Each row of a before or after table is a point. The points were changed in one or more steps. Then noise was added and the rows were shuffled. The steps act on how far a point lies along the listed directions, d1 being the first. Write out the steps. A step turns or swaps two directions, mirrors them in a line or flattens them onto one, adds a multiple of one to another, or multiplies one. Angles are multiples of 10 degrees, from the lower direction toward the higher: turns from -170 to 170, lines from 10 to 170 but not 90. Use the fewest steps. Two steps may share a direction if one is a turn and the other turns, adds or multiplies; they go together, in the order done. Otherwise the lowest direction goes first.

Directions:
(1): [ 29 -26]
(2): [-26 -29]
Before (12 x 2):
[[-16 -25]
 [  9  39]
 [ -8 -34]
 [ 43  18]
 [ 29 -14]
 [ -5 -32]
 [ 52  41]
 [  4 -40]
 [-15   5]
 [ 33 -13]
 [ 19 -29]
 [  2 -31]]
After, 12 rows:
[[-46  15]
 [ 14   8]
 [-19 -29]
 [  0 -41]
 [ 12 -32]
 [-57  33]
 [ 10 -33]
 [-31 -16]
 [-26 -17]
 [-11  38]
 [  3 -34]
 [ 21 -26]]
Steps: swap d1 and d2

Directions:
(1): [ 19  15 -20 -42  11  40]
(2): [-15 -12 -36  30 -28  33]
(3): [-51  37  15  -9  -6  10]
(4): [-22   1 -43   0  40 -23]
(5): [  4  10 -24 -27 -43 -33]
(6): [-28 -51   9 -31  -3   4]
Before:
[[ -4  33  47 -17   4 -18]
 [-12  13   4  13  38 -14]
 [-13  26 -14   3 -30  -2]
 [ 38  -2  14  35 -34  -9]
 [  7   4 -26   2  -8 -39]
 [-12   2 -10 -36  74 -11]
 [-59 -25  24 -10 -11 -40]
 [ 17  32  33   0   6 -58]]
After (8 x 6):
[[ -6 -62   7  -1  -7 -53]
 [ 15  10   7  -2 -47 -25]
 [ 30 -11  27  17  19  -3]
 [ 10   9   4  -8  40 -47]
 [ 11   4 -43   5 -18 -20]
 [ 55 -25  47 -28  23  18]
 [ 15  31  25  -1   7 -63]
 [-39  40  -3  23 -14 -16]]
Steps: turn d3 and d4 by 140 degrees; multiply d5 by 1.3

Directions:
(1): [ 47  30  12  31  50 -14 -13  -9   6  41   7   4]
(2): [-17   7  41  -3  15  -6  49  28  34  10 -44 -14]
(3): [-33  70   5 -32  -8 -20 -27  18 -13   9   4  -1]
(4): [-18 -14  46  31 -20 -43  16   4 -26   5  45  -5]
(5): [-42  12 -28  29  34   6  32  -6 -24  -6  -3  48]
(6): [-50 -33   2  14  12   2 -49   3  34  37  -1   4]
Before, 12 rows:
[[-16  42   8 -16  -9 -18  -5  10  -7  15  -3  -3]
 [ 24 -20 -18 -20 -30  10 -64 -18  35   9   3 -12]
 [-25 -40  11  27   7  -7  21  -5 -12  -5  20  18]
 [-29  -7 -10  38  19 -16  17  -1  15   0   4   4]
 [ -8 -12 -13   6  30  -4 -37  -2  12   4   7  -1]
 [-35 -28 -16  -3  24  -3  15  -2  24   6 -24   5]
 [ 96  81  44  75  78 -48   6   0  -3  51  10   7]
 [-19   2  -1  29  -5   0  41   3   1  -8  19  15]
 [ 73   2  10 -12 -28  -9  53  -4 -35 -39  31 -17]
 [ 25 -26 -53  27 -10   7 -36 -54 -67  -6  73  34]
 [-25   0  29   7 -11 -11  -8  -3   9  12  15   7]
 [  0 -20 -22 -16  21  11  -3  15  36  10 -42  -1]]
After, 12 rows:
[[ 12 -20 -59  16   9  30   2 -36   5 -19  -9  40]
 [ 21 -35  31  34 -23 -35  49  -4 -40 -16  59   0]
 [ 74  65  56  86  74 -57 -13   2   7  70  23   6]
 [ -9   3  24   0 -31  -7  -5  14  29   8  20 -23]
 [ -3   6   2  -1  -4 -13 -23   7  35   6  -4 -33]
 [-31  33  -2   0   7 -12   9   6 -12  16  -8  15]
 [  0  -8  -7 -40   0  -4  -5   3  35  -1 -27 -28]
 [ 28   0 -20 -25  13  10  20  14  22  -9 -39  -2]
 [ 41 -25 -27  -1 -32  -4 -81 -44 -44   9  74  -4]
 [  9   1 -21  -7  29   7 -29  -5  10  -5  -4  -2]
 [-34  -4   6   7   1   3 -19  -7  17  17  -3  15]
 [ -8 -36  23 -14 -18  -6 -31   5  22  12  10 -20]]
Steps: mirror d3 and d5 in the line at 20 degrees; turn d4 and d6 by 50 degrees

Directions:
(1): [ -9 -36  51  18  13   1 -43   6 -26 -22   4 -25  -1 -31 -54  -6  -4  50
   5 -12]
(2): [ 11 -31  -5  -2  -5 -31  41  32 -29 -19 -65  19  36 -21  22  -7  15  25
 -30  -4]
Before (9 x 20):
[[-15  -9  17  10   6   9 -57   0  12   5  45 -15 -30  -8 -58  -5 -10   9
   31   2]
 [ -1  10   1   0   2  23 -28 -20   3  -4  15 -17  -1   9 -20  -5 -15  12
   16   1]
 [ 10  40  10  17  -5  20 -23 -19  -2  -5  44  -6 -13  26  -2  -6 -16   3
    7  -8]
 [-16  57 -36 -20  10  45 -27 -42  67  21  74 -30 -50  34 -12  -4 -16 -60
   48   6]
 [ -8 -29  14  -3  12  -6  10  10  -7 -37 -21  -6   8 -10  -3  -5   0  31
  -15 -14]
 [ 20 -36  -2  -9  -9 -39  80  45 -36 -32 -81  26  37 -18  39  -6  10   9
  -37  -1]
 [ -8  28 -11 -11  -5  36 -29 -23  36  29  56 -16 -31  12 -11   7  -4 -24
   22   3]
 [ -6 -17  14  -5  15  10 -13 -10  -1  -3  21 -16  -7  -9 -18 -17  10  12
   27  -3]
 [  6  60 -61  -4   1  29  16 -51  31  30  62  35 -21  59  45   0  -2 -93
   21  14]]
After, 9 rows:
[[  9  -6 -17  -5  -4   3  14   5 -14 -14 -38   2  29   0  11  -8  -2  16
   -9   2]
 [  8 -21 -32  -8 -13 -37  38  40  -9   0 -52  34  21 -11  18  -8  13   1
  -14   7]
 [  2 -45  12   3  -3  -8   9  32 -25 -16 -49  -2  22 -41  -8  -9  16  44
  -24 -12]
 [ -2 -69  65  42  29  -8 -46   4 -71 -49  -6  -7  20 -43 -65 -26   7  64
   -2 -20]
 [ -3  21 -22 -17   6   9  16 -16  28 -11  15   4 -13  28  22   7  -4 -22
    0  -3]
 [ 19   2  14  17  -5 -12  13  12 -36 -25 -21   8  19  -2  12 -14   0  36
  -22 -14]
 [ -9  39  10  -2   2  40 -24 -40  41  17  87 -21 -53  37 -17  10 -29 -56
   40   8]
 [ -2 -69  23   1  19 -29  11  42 -37 -54 -77 -23  34 -58 -33 -26  15  71
  -17 -18]
 [  7 -14 -19 -16   6  -4  28   5  -4   0 -12   6  12  -1  24 -16  19  -4
    9  -2]]
Steps: turn d1 and d2 by 160 degrees

Directions:
(1): [ 24 -29  31 -22   5   0  27 -56  11   1  21  42 -52  12  17  13   5  11
  59 -21 -31 -37 -28  53   2 -25 -18  48  42   5  19  23   3  -7 -15  -4
 -21 -47  -4  21  12  18 -20  -8  -3  23   2 -46]
(2): [ 34 -39  19  -1  18  16 -14  56 -29  47 -22  25 -25  24  18  53   2   4
   5  22  22  32   2  -7 -27 -17 -53  10  -1 -29 -54  36   4 -26  -2  19
  11   0  -4  24  16 -14  -3  25 -22 -67  32  -5]
(3): [ 58 -12   9  -3  24 -35  -7   0  50   9  26 -34 -18   8 -16  43   0  31
 -26  39  31  -1 -47   6  17  22   5 -34 -14   1  57  30  -9  -6 -37  52
   8 -21  11  20  17   2  21 -23  14  19  -8  57]
(4): [ -1  16  -6 -54 -20  30 -42 -25   4  13  -3  -9 -24 -19 -57   9 -30   3
   6 -14 -33 -12   2 -26  25  21  15 -15  25  30  -9  59 -41 -40  35 -10
   0  17   2  -5  18 -48 -49 -51 -19 -34  -3  15]
(5): [-21  -6  33  37  70 -14  -9   1 -23  49  -2 -18 -23   5  -4 -20  28 -74
  28  18  13 -40  -8 -11  16  18  47 -21   9  35  10 -10  43 -15 -35   5
  19  14   4 -23  18  -5  -2 -31 -43 -18  13 -29]
Before (12 x 48):
[[ -5  11  16 -61 -27  28  -9 -46 -20 -15  -7  42 -12 -19 -23  16 -40  11
   44 -54 -47   5  18  32  16 -38 -23  54  31   7 -14  34 -31 -31  44 -19
  -17 -23  12   9   0  -6 -60 -21 -13 -12  -5 -39]
 [ -1  12 -52 -61 -61  36   8 -24   3 -57 -15  29   3 -19   0  -7 -39  47
   -9 -53 -50  22  40   0   6   5 -30  33  27 -17 -22  28 -45   6  52 -41
  -30   4 -17  17 -10 -36 -28  12  44  19 -22  -7]
 [ 16  22 -17 -29   2  -1 -28 -15   6   5   5 -22 -20   2 -59   8 -12   5
  -10   4 -12   1   0 -45   8  32  21 -34  -8  26   4  55 -27 -35   8  19
   23  15   5 -16  10 -44  -1 -47  -3 -12  20  44]
 [-10 -37   6   9  24   6  22  64 -50  37 -17   9  -6  25  33  10  16 -27
    6  23  20  35  14   0  -9 -36 -39  14 -23 -39 -37 -17  30  12 -21   0
    8   6  -6   6  -3  10  32  23  -6 -31  40  -3]
 [-46 -14  12  27  24   4   9  -4 -35   2  -2  26   8  10  16 -57  21 -32
   21 -18 -23 -29  10  18  -4 -25   8  31  24  15   2 -54  31  23 -19 -16
   19  -4  13 -24   1  28   5  30  -2  16   2 -64]
 [-50 -17  10  66  50 -29  -3  32 -42  23 -25 -28  36  -7   5 -36  43 -59
  -22   1  37   6  26 -30   5   7  21 -24 -30  -4 -11 -48  68  17 -27  -3
   27  25 -21 -46 -14   5  45  22 -22 -16  29 -19]
 [-44  44 -49  18   3  -1   1  38   2 -32  -5 -22  79 -21 -19 -47 -13  -8
  -46 -14  13  15  26 -28  18  26  32 -29 -41  11  15 -45 -15  38  21 -12
    5  34   8 -31 -24   8  40   9  31  27 -10  35]
 [ -6   4  -6  16  16   7  15  -6   2  17   9  -6   8  10  10  -2  17 -26
   20   1  10 -15  -3   6   6  14  27   2   3  -9   4 -18  22  26 -18  11
   -3 -13 -15  -8  -4  16  -3 -11   0  30   3  10]
 [  5 -30  26  11 -11  11  29   0  -7  -8 -12  69 -12  20  36 -22 -17  19
    6 -12 -15   7  20  41 -33 -26 -53  38   5 -20 -26   5  19  -9   6 -34
  -23 -11  -6   8  -4  28   1  48   5  -7   0 -35]
 [-36  37 -33  43 -23 -24  24  17   9 -63  11 -34  61  -8  18 -43   8  10
  -54  -3  13   3  16   4  12  14  37  -9 -36  11  28 -90  14  43   4 -22
    1  29  16 -27 -37  46  46  17  45  60 -29  25]
 [-34 -16  48  27  75  13 -43  26 -64  72 -25  -2 -56   5  -7   9  43 -89
   28  42  10 -11   1  -9  12  -1   6 -30  25  28 -40  12  53 -40 -31  -7
    4  12  -3 -25  25 -17 -11 -17 -52 -66  41 -26]
 [ -9  20  -8  37   3 -16  13  20 -11 -14  -4 -27  47 -14  -3 -27  24  -9
  -29  15  32  10   8   7 -10 -10  30 -11 -35  -1  15 -61  27  28  -9 -16
    8  26 -15 -34 -15  20  37  13  -2  20  11  21]]
After, 12 rows:
[[  6   4 -22  -1 -17  16  18  -4  11  -3   9   4  17   8  11  12   4  10
    6  -6   5   5   2   9  -2   4   2  13  -2 -27  -4 -11   2  32  -2   8
  -12 -17 -19   3 -10  18  -1   5  19  35  -2  27]
 [ -8  -1  36 -43  11  24 -16 -34 -38  18 -13  38 -26 -11 -22  17 -25 -27
   60 -40 -36  -7  14  25  18 -32 -11  45  34  18 -20  37 -10 -45  24 -12
   -6 -17  14   4  11 -14 -62 -31 -40 -34  11 -55]
 [  9 -35   5 -19  37  34 -17  35 -52  47 -39  34 -49   8  12  25  -5 -32
   28 -11 -12   9  32 -21  -4   6 -30  20  37 -10 -64  54   9 -36  11 -17
    2  17 -16  17  26 -54 -34   1 -27 -67  26 -45]
 [ 20 -14 -20  27 -25   3   8  96 -19 -19 -18   8  36  23  45  38  -1  48
  -59  21  37  61  22  -1 -32 -17 -54  14 -40 -44 -49 -37   3  13  16   1
    6  24   8  15 -22  28  44  63  31 -23   9  30]
 [ -4   7 -43   6   1  19 -10  93 -23  -1 -27   8  61  -1  -1  11 -18  15
  -49   3  31  58  31 -34 -13   6 -32 -11 -45 -27 -39  -9 -25  15  29   5
    9  32   4  -4 -14  -5  36  41  23 -33  17  39]
 [ 16  24 -22 -34  -9   1 -27 -16  11  -3   3 -21 -16   1 -60   8 -17  15
  -16   1 -13   5  -3 -42   9  30  14 -31  -8  22   5  55 -34 -31  11  17
   21  13   4 -15   5 -43  -1 -46   4  -9  16  50]
 [-53   2  -4  22  27 -17  34   6 -30   5   6 -25  15  -1  13 -55  23 -57
   10   7   1 -11   9   6  25 -12  34  -5 -18   3  24 -58  43  33 -32 -19
    2  10  -1 -24 -14  22  34 -12   5  31  11  -9]
 [-72  62 -20 -12 -34   1  -8 -76  15 -64  18 -28  14 -43 -34 -67   8 -17
  -10 -16 -43 -22   5  16  46  12  51 -26  18  44  46 -42   1  21  11 -46
  -34  -2   2 -44 -24  14  -3 -30  36  74 -29  16]
 [-52  13 -36  29 -31 -25  15  -3   1 -56 -10 -27  73 -26   0 -50  15  13
  -53 -31   9  28  32 -12   5  -1   8  -9 -38 -19  13 -59  20  47   7 -18
    1  12 -21 -38 -41  19  48  38  34  44  -5  14]
 [-32  -9  -9   1 -27  16  15  -6 -18 -32  -1  39  24   8  19 -42   3  21
    1 -32 -33  -1  15  27 -15 -38 -24  46  17  -9  -4 -47  -1  34   7 -19
    5 -12  11  -6 -14  33   5  54  29  28  -7 -44]
 [ 12   9 -16  19 -23  -4  12  38 -12 -19 -11 -10  47  -9   4  -1  13  25
  -40  12  35  38  14  11 -24 -25  -9   2 -39 -26  -8 -43  11  25   8 -12
    2  22 -16 -19 -15  17  37  34   8   4  17  33]
 [-16 -26  45  36  33  -1  25 -12 -17  17  -9  50 -22  19  32 -46   2 -30
   25  -5  -8 -27  11  34 -15 -10 -10  21  11   7  -9  -9  47 -13 -15 -34
  -14  -2  -1 -13   6  27   1  20 -18  -5   2 -54]]
Steps: turn d2 and d5 by 120 degrees
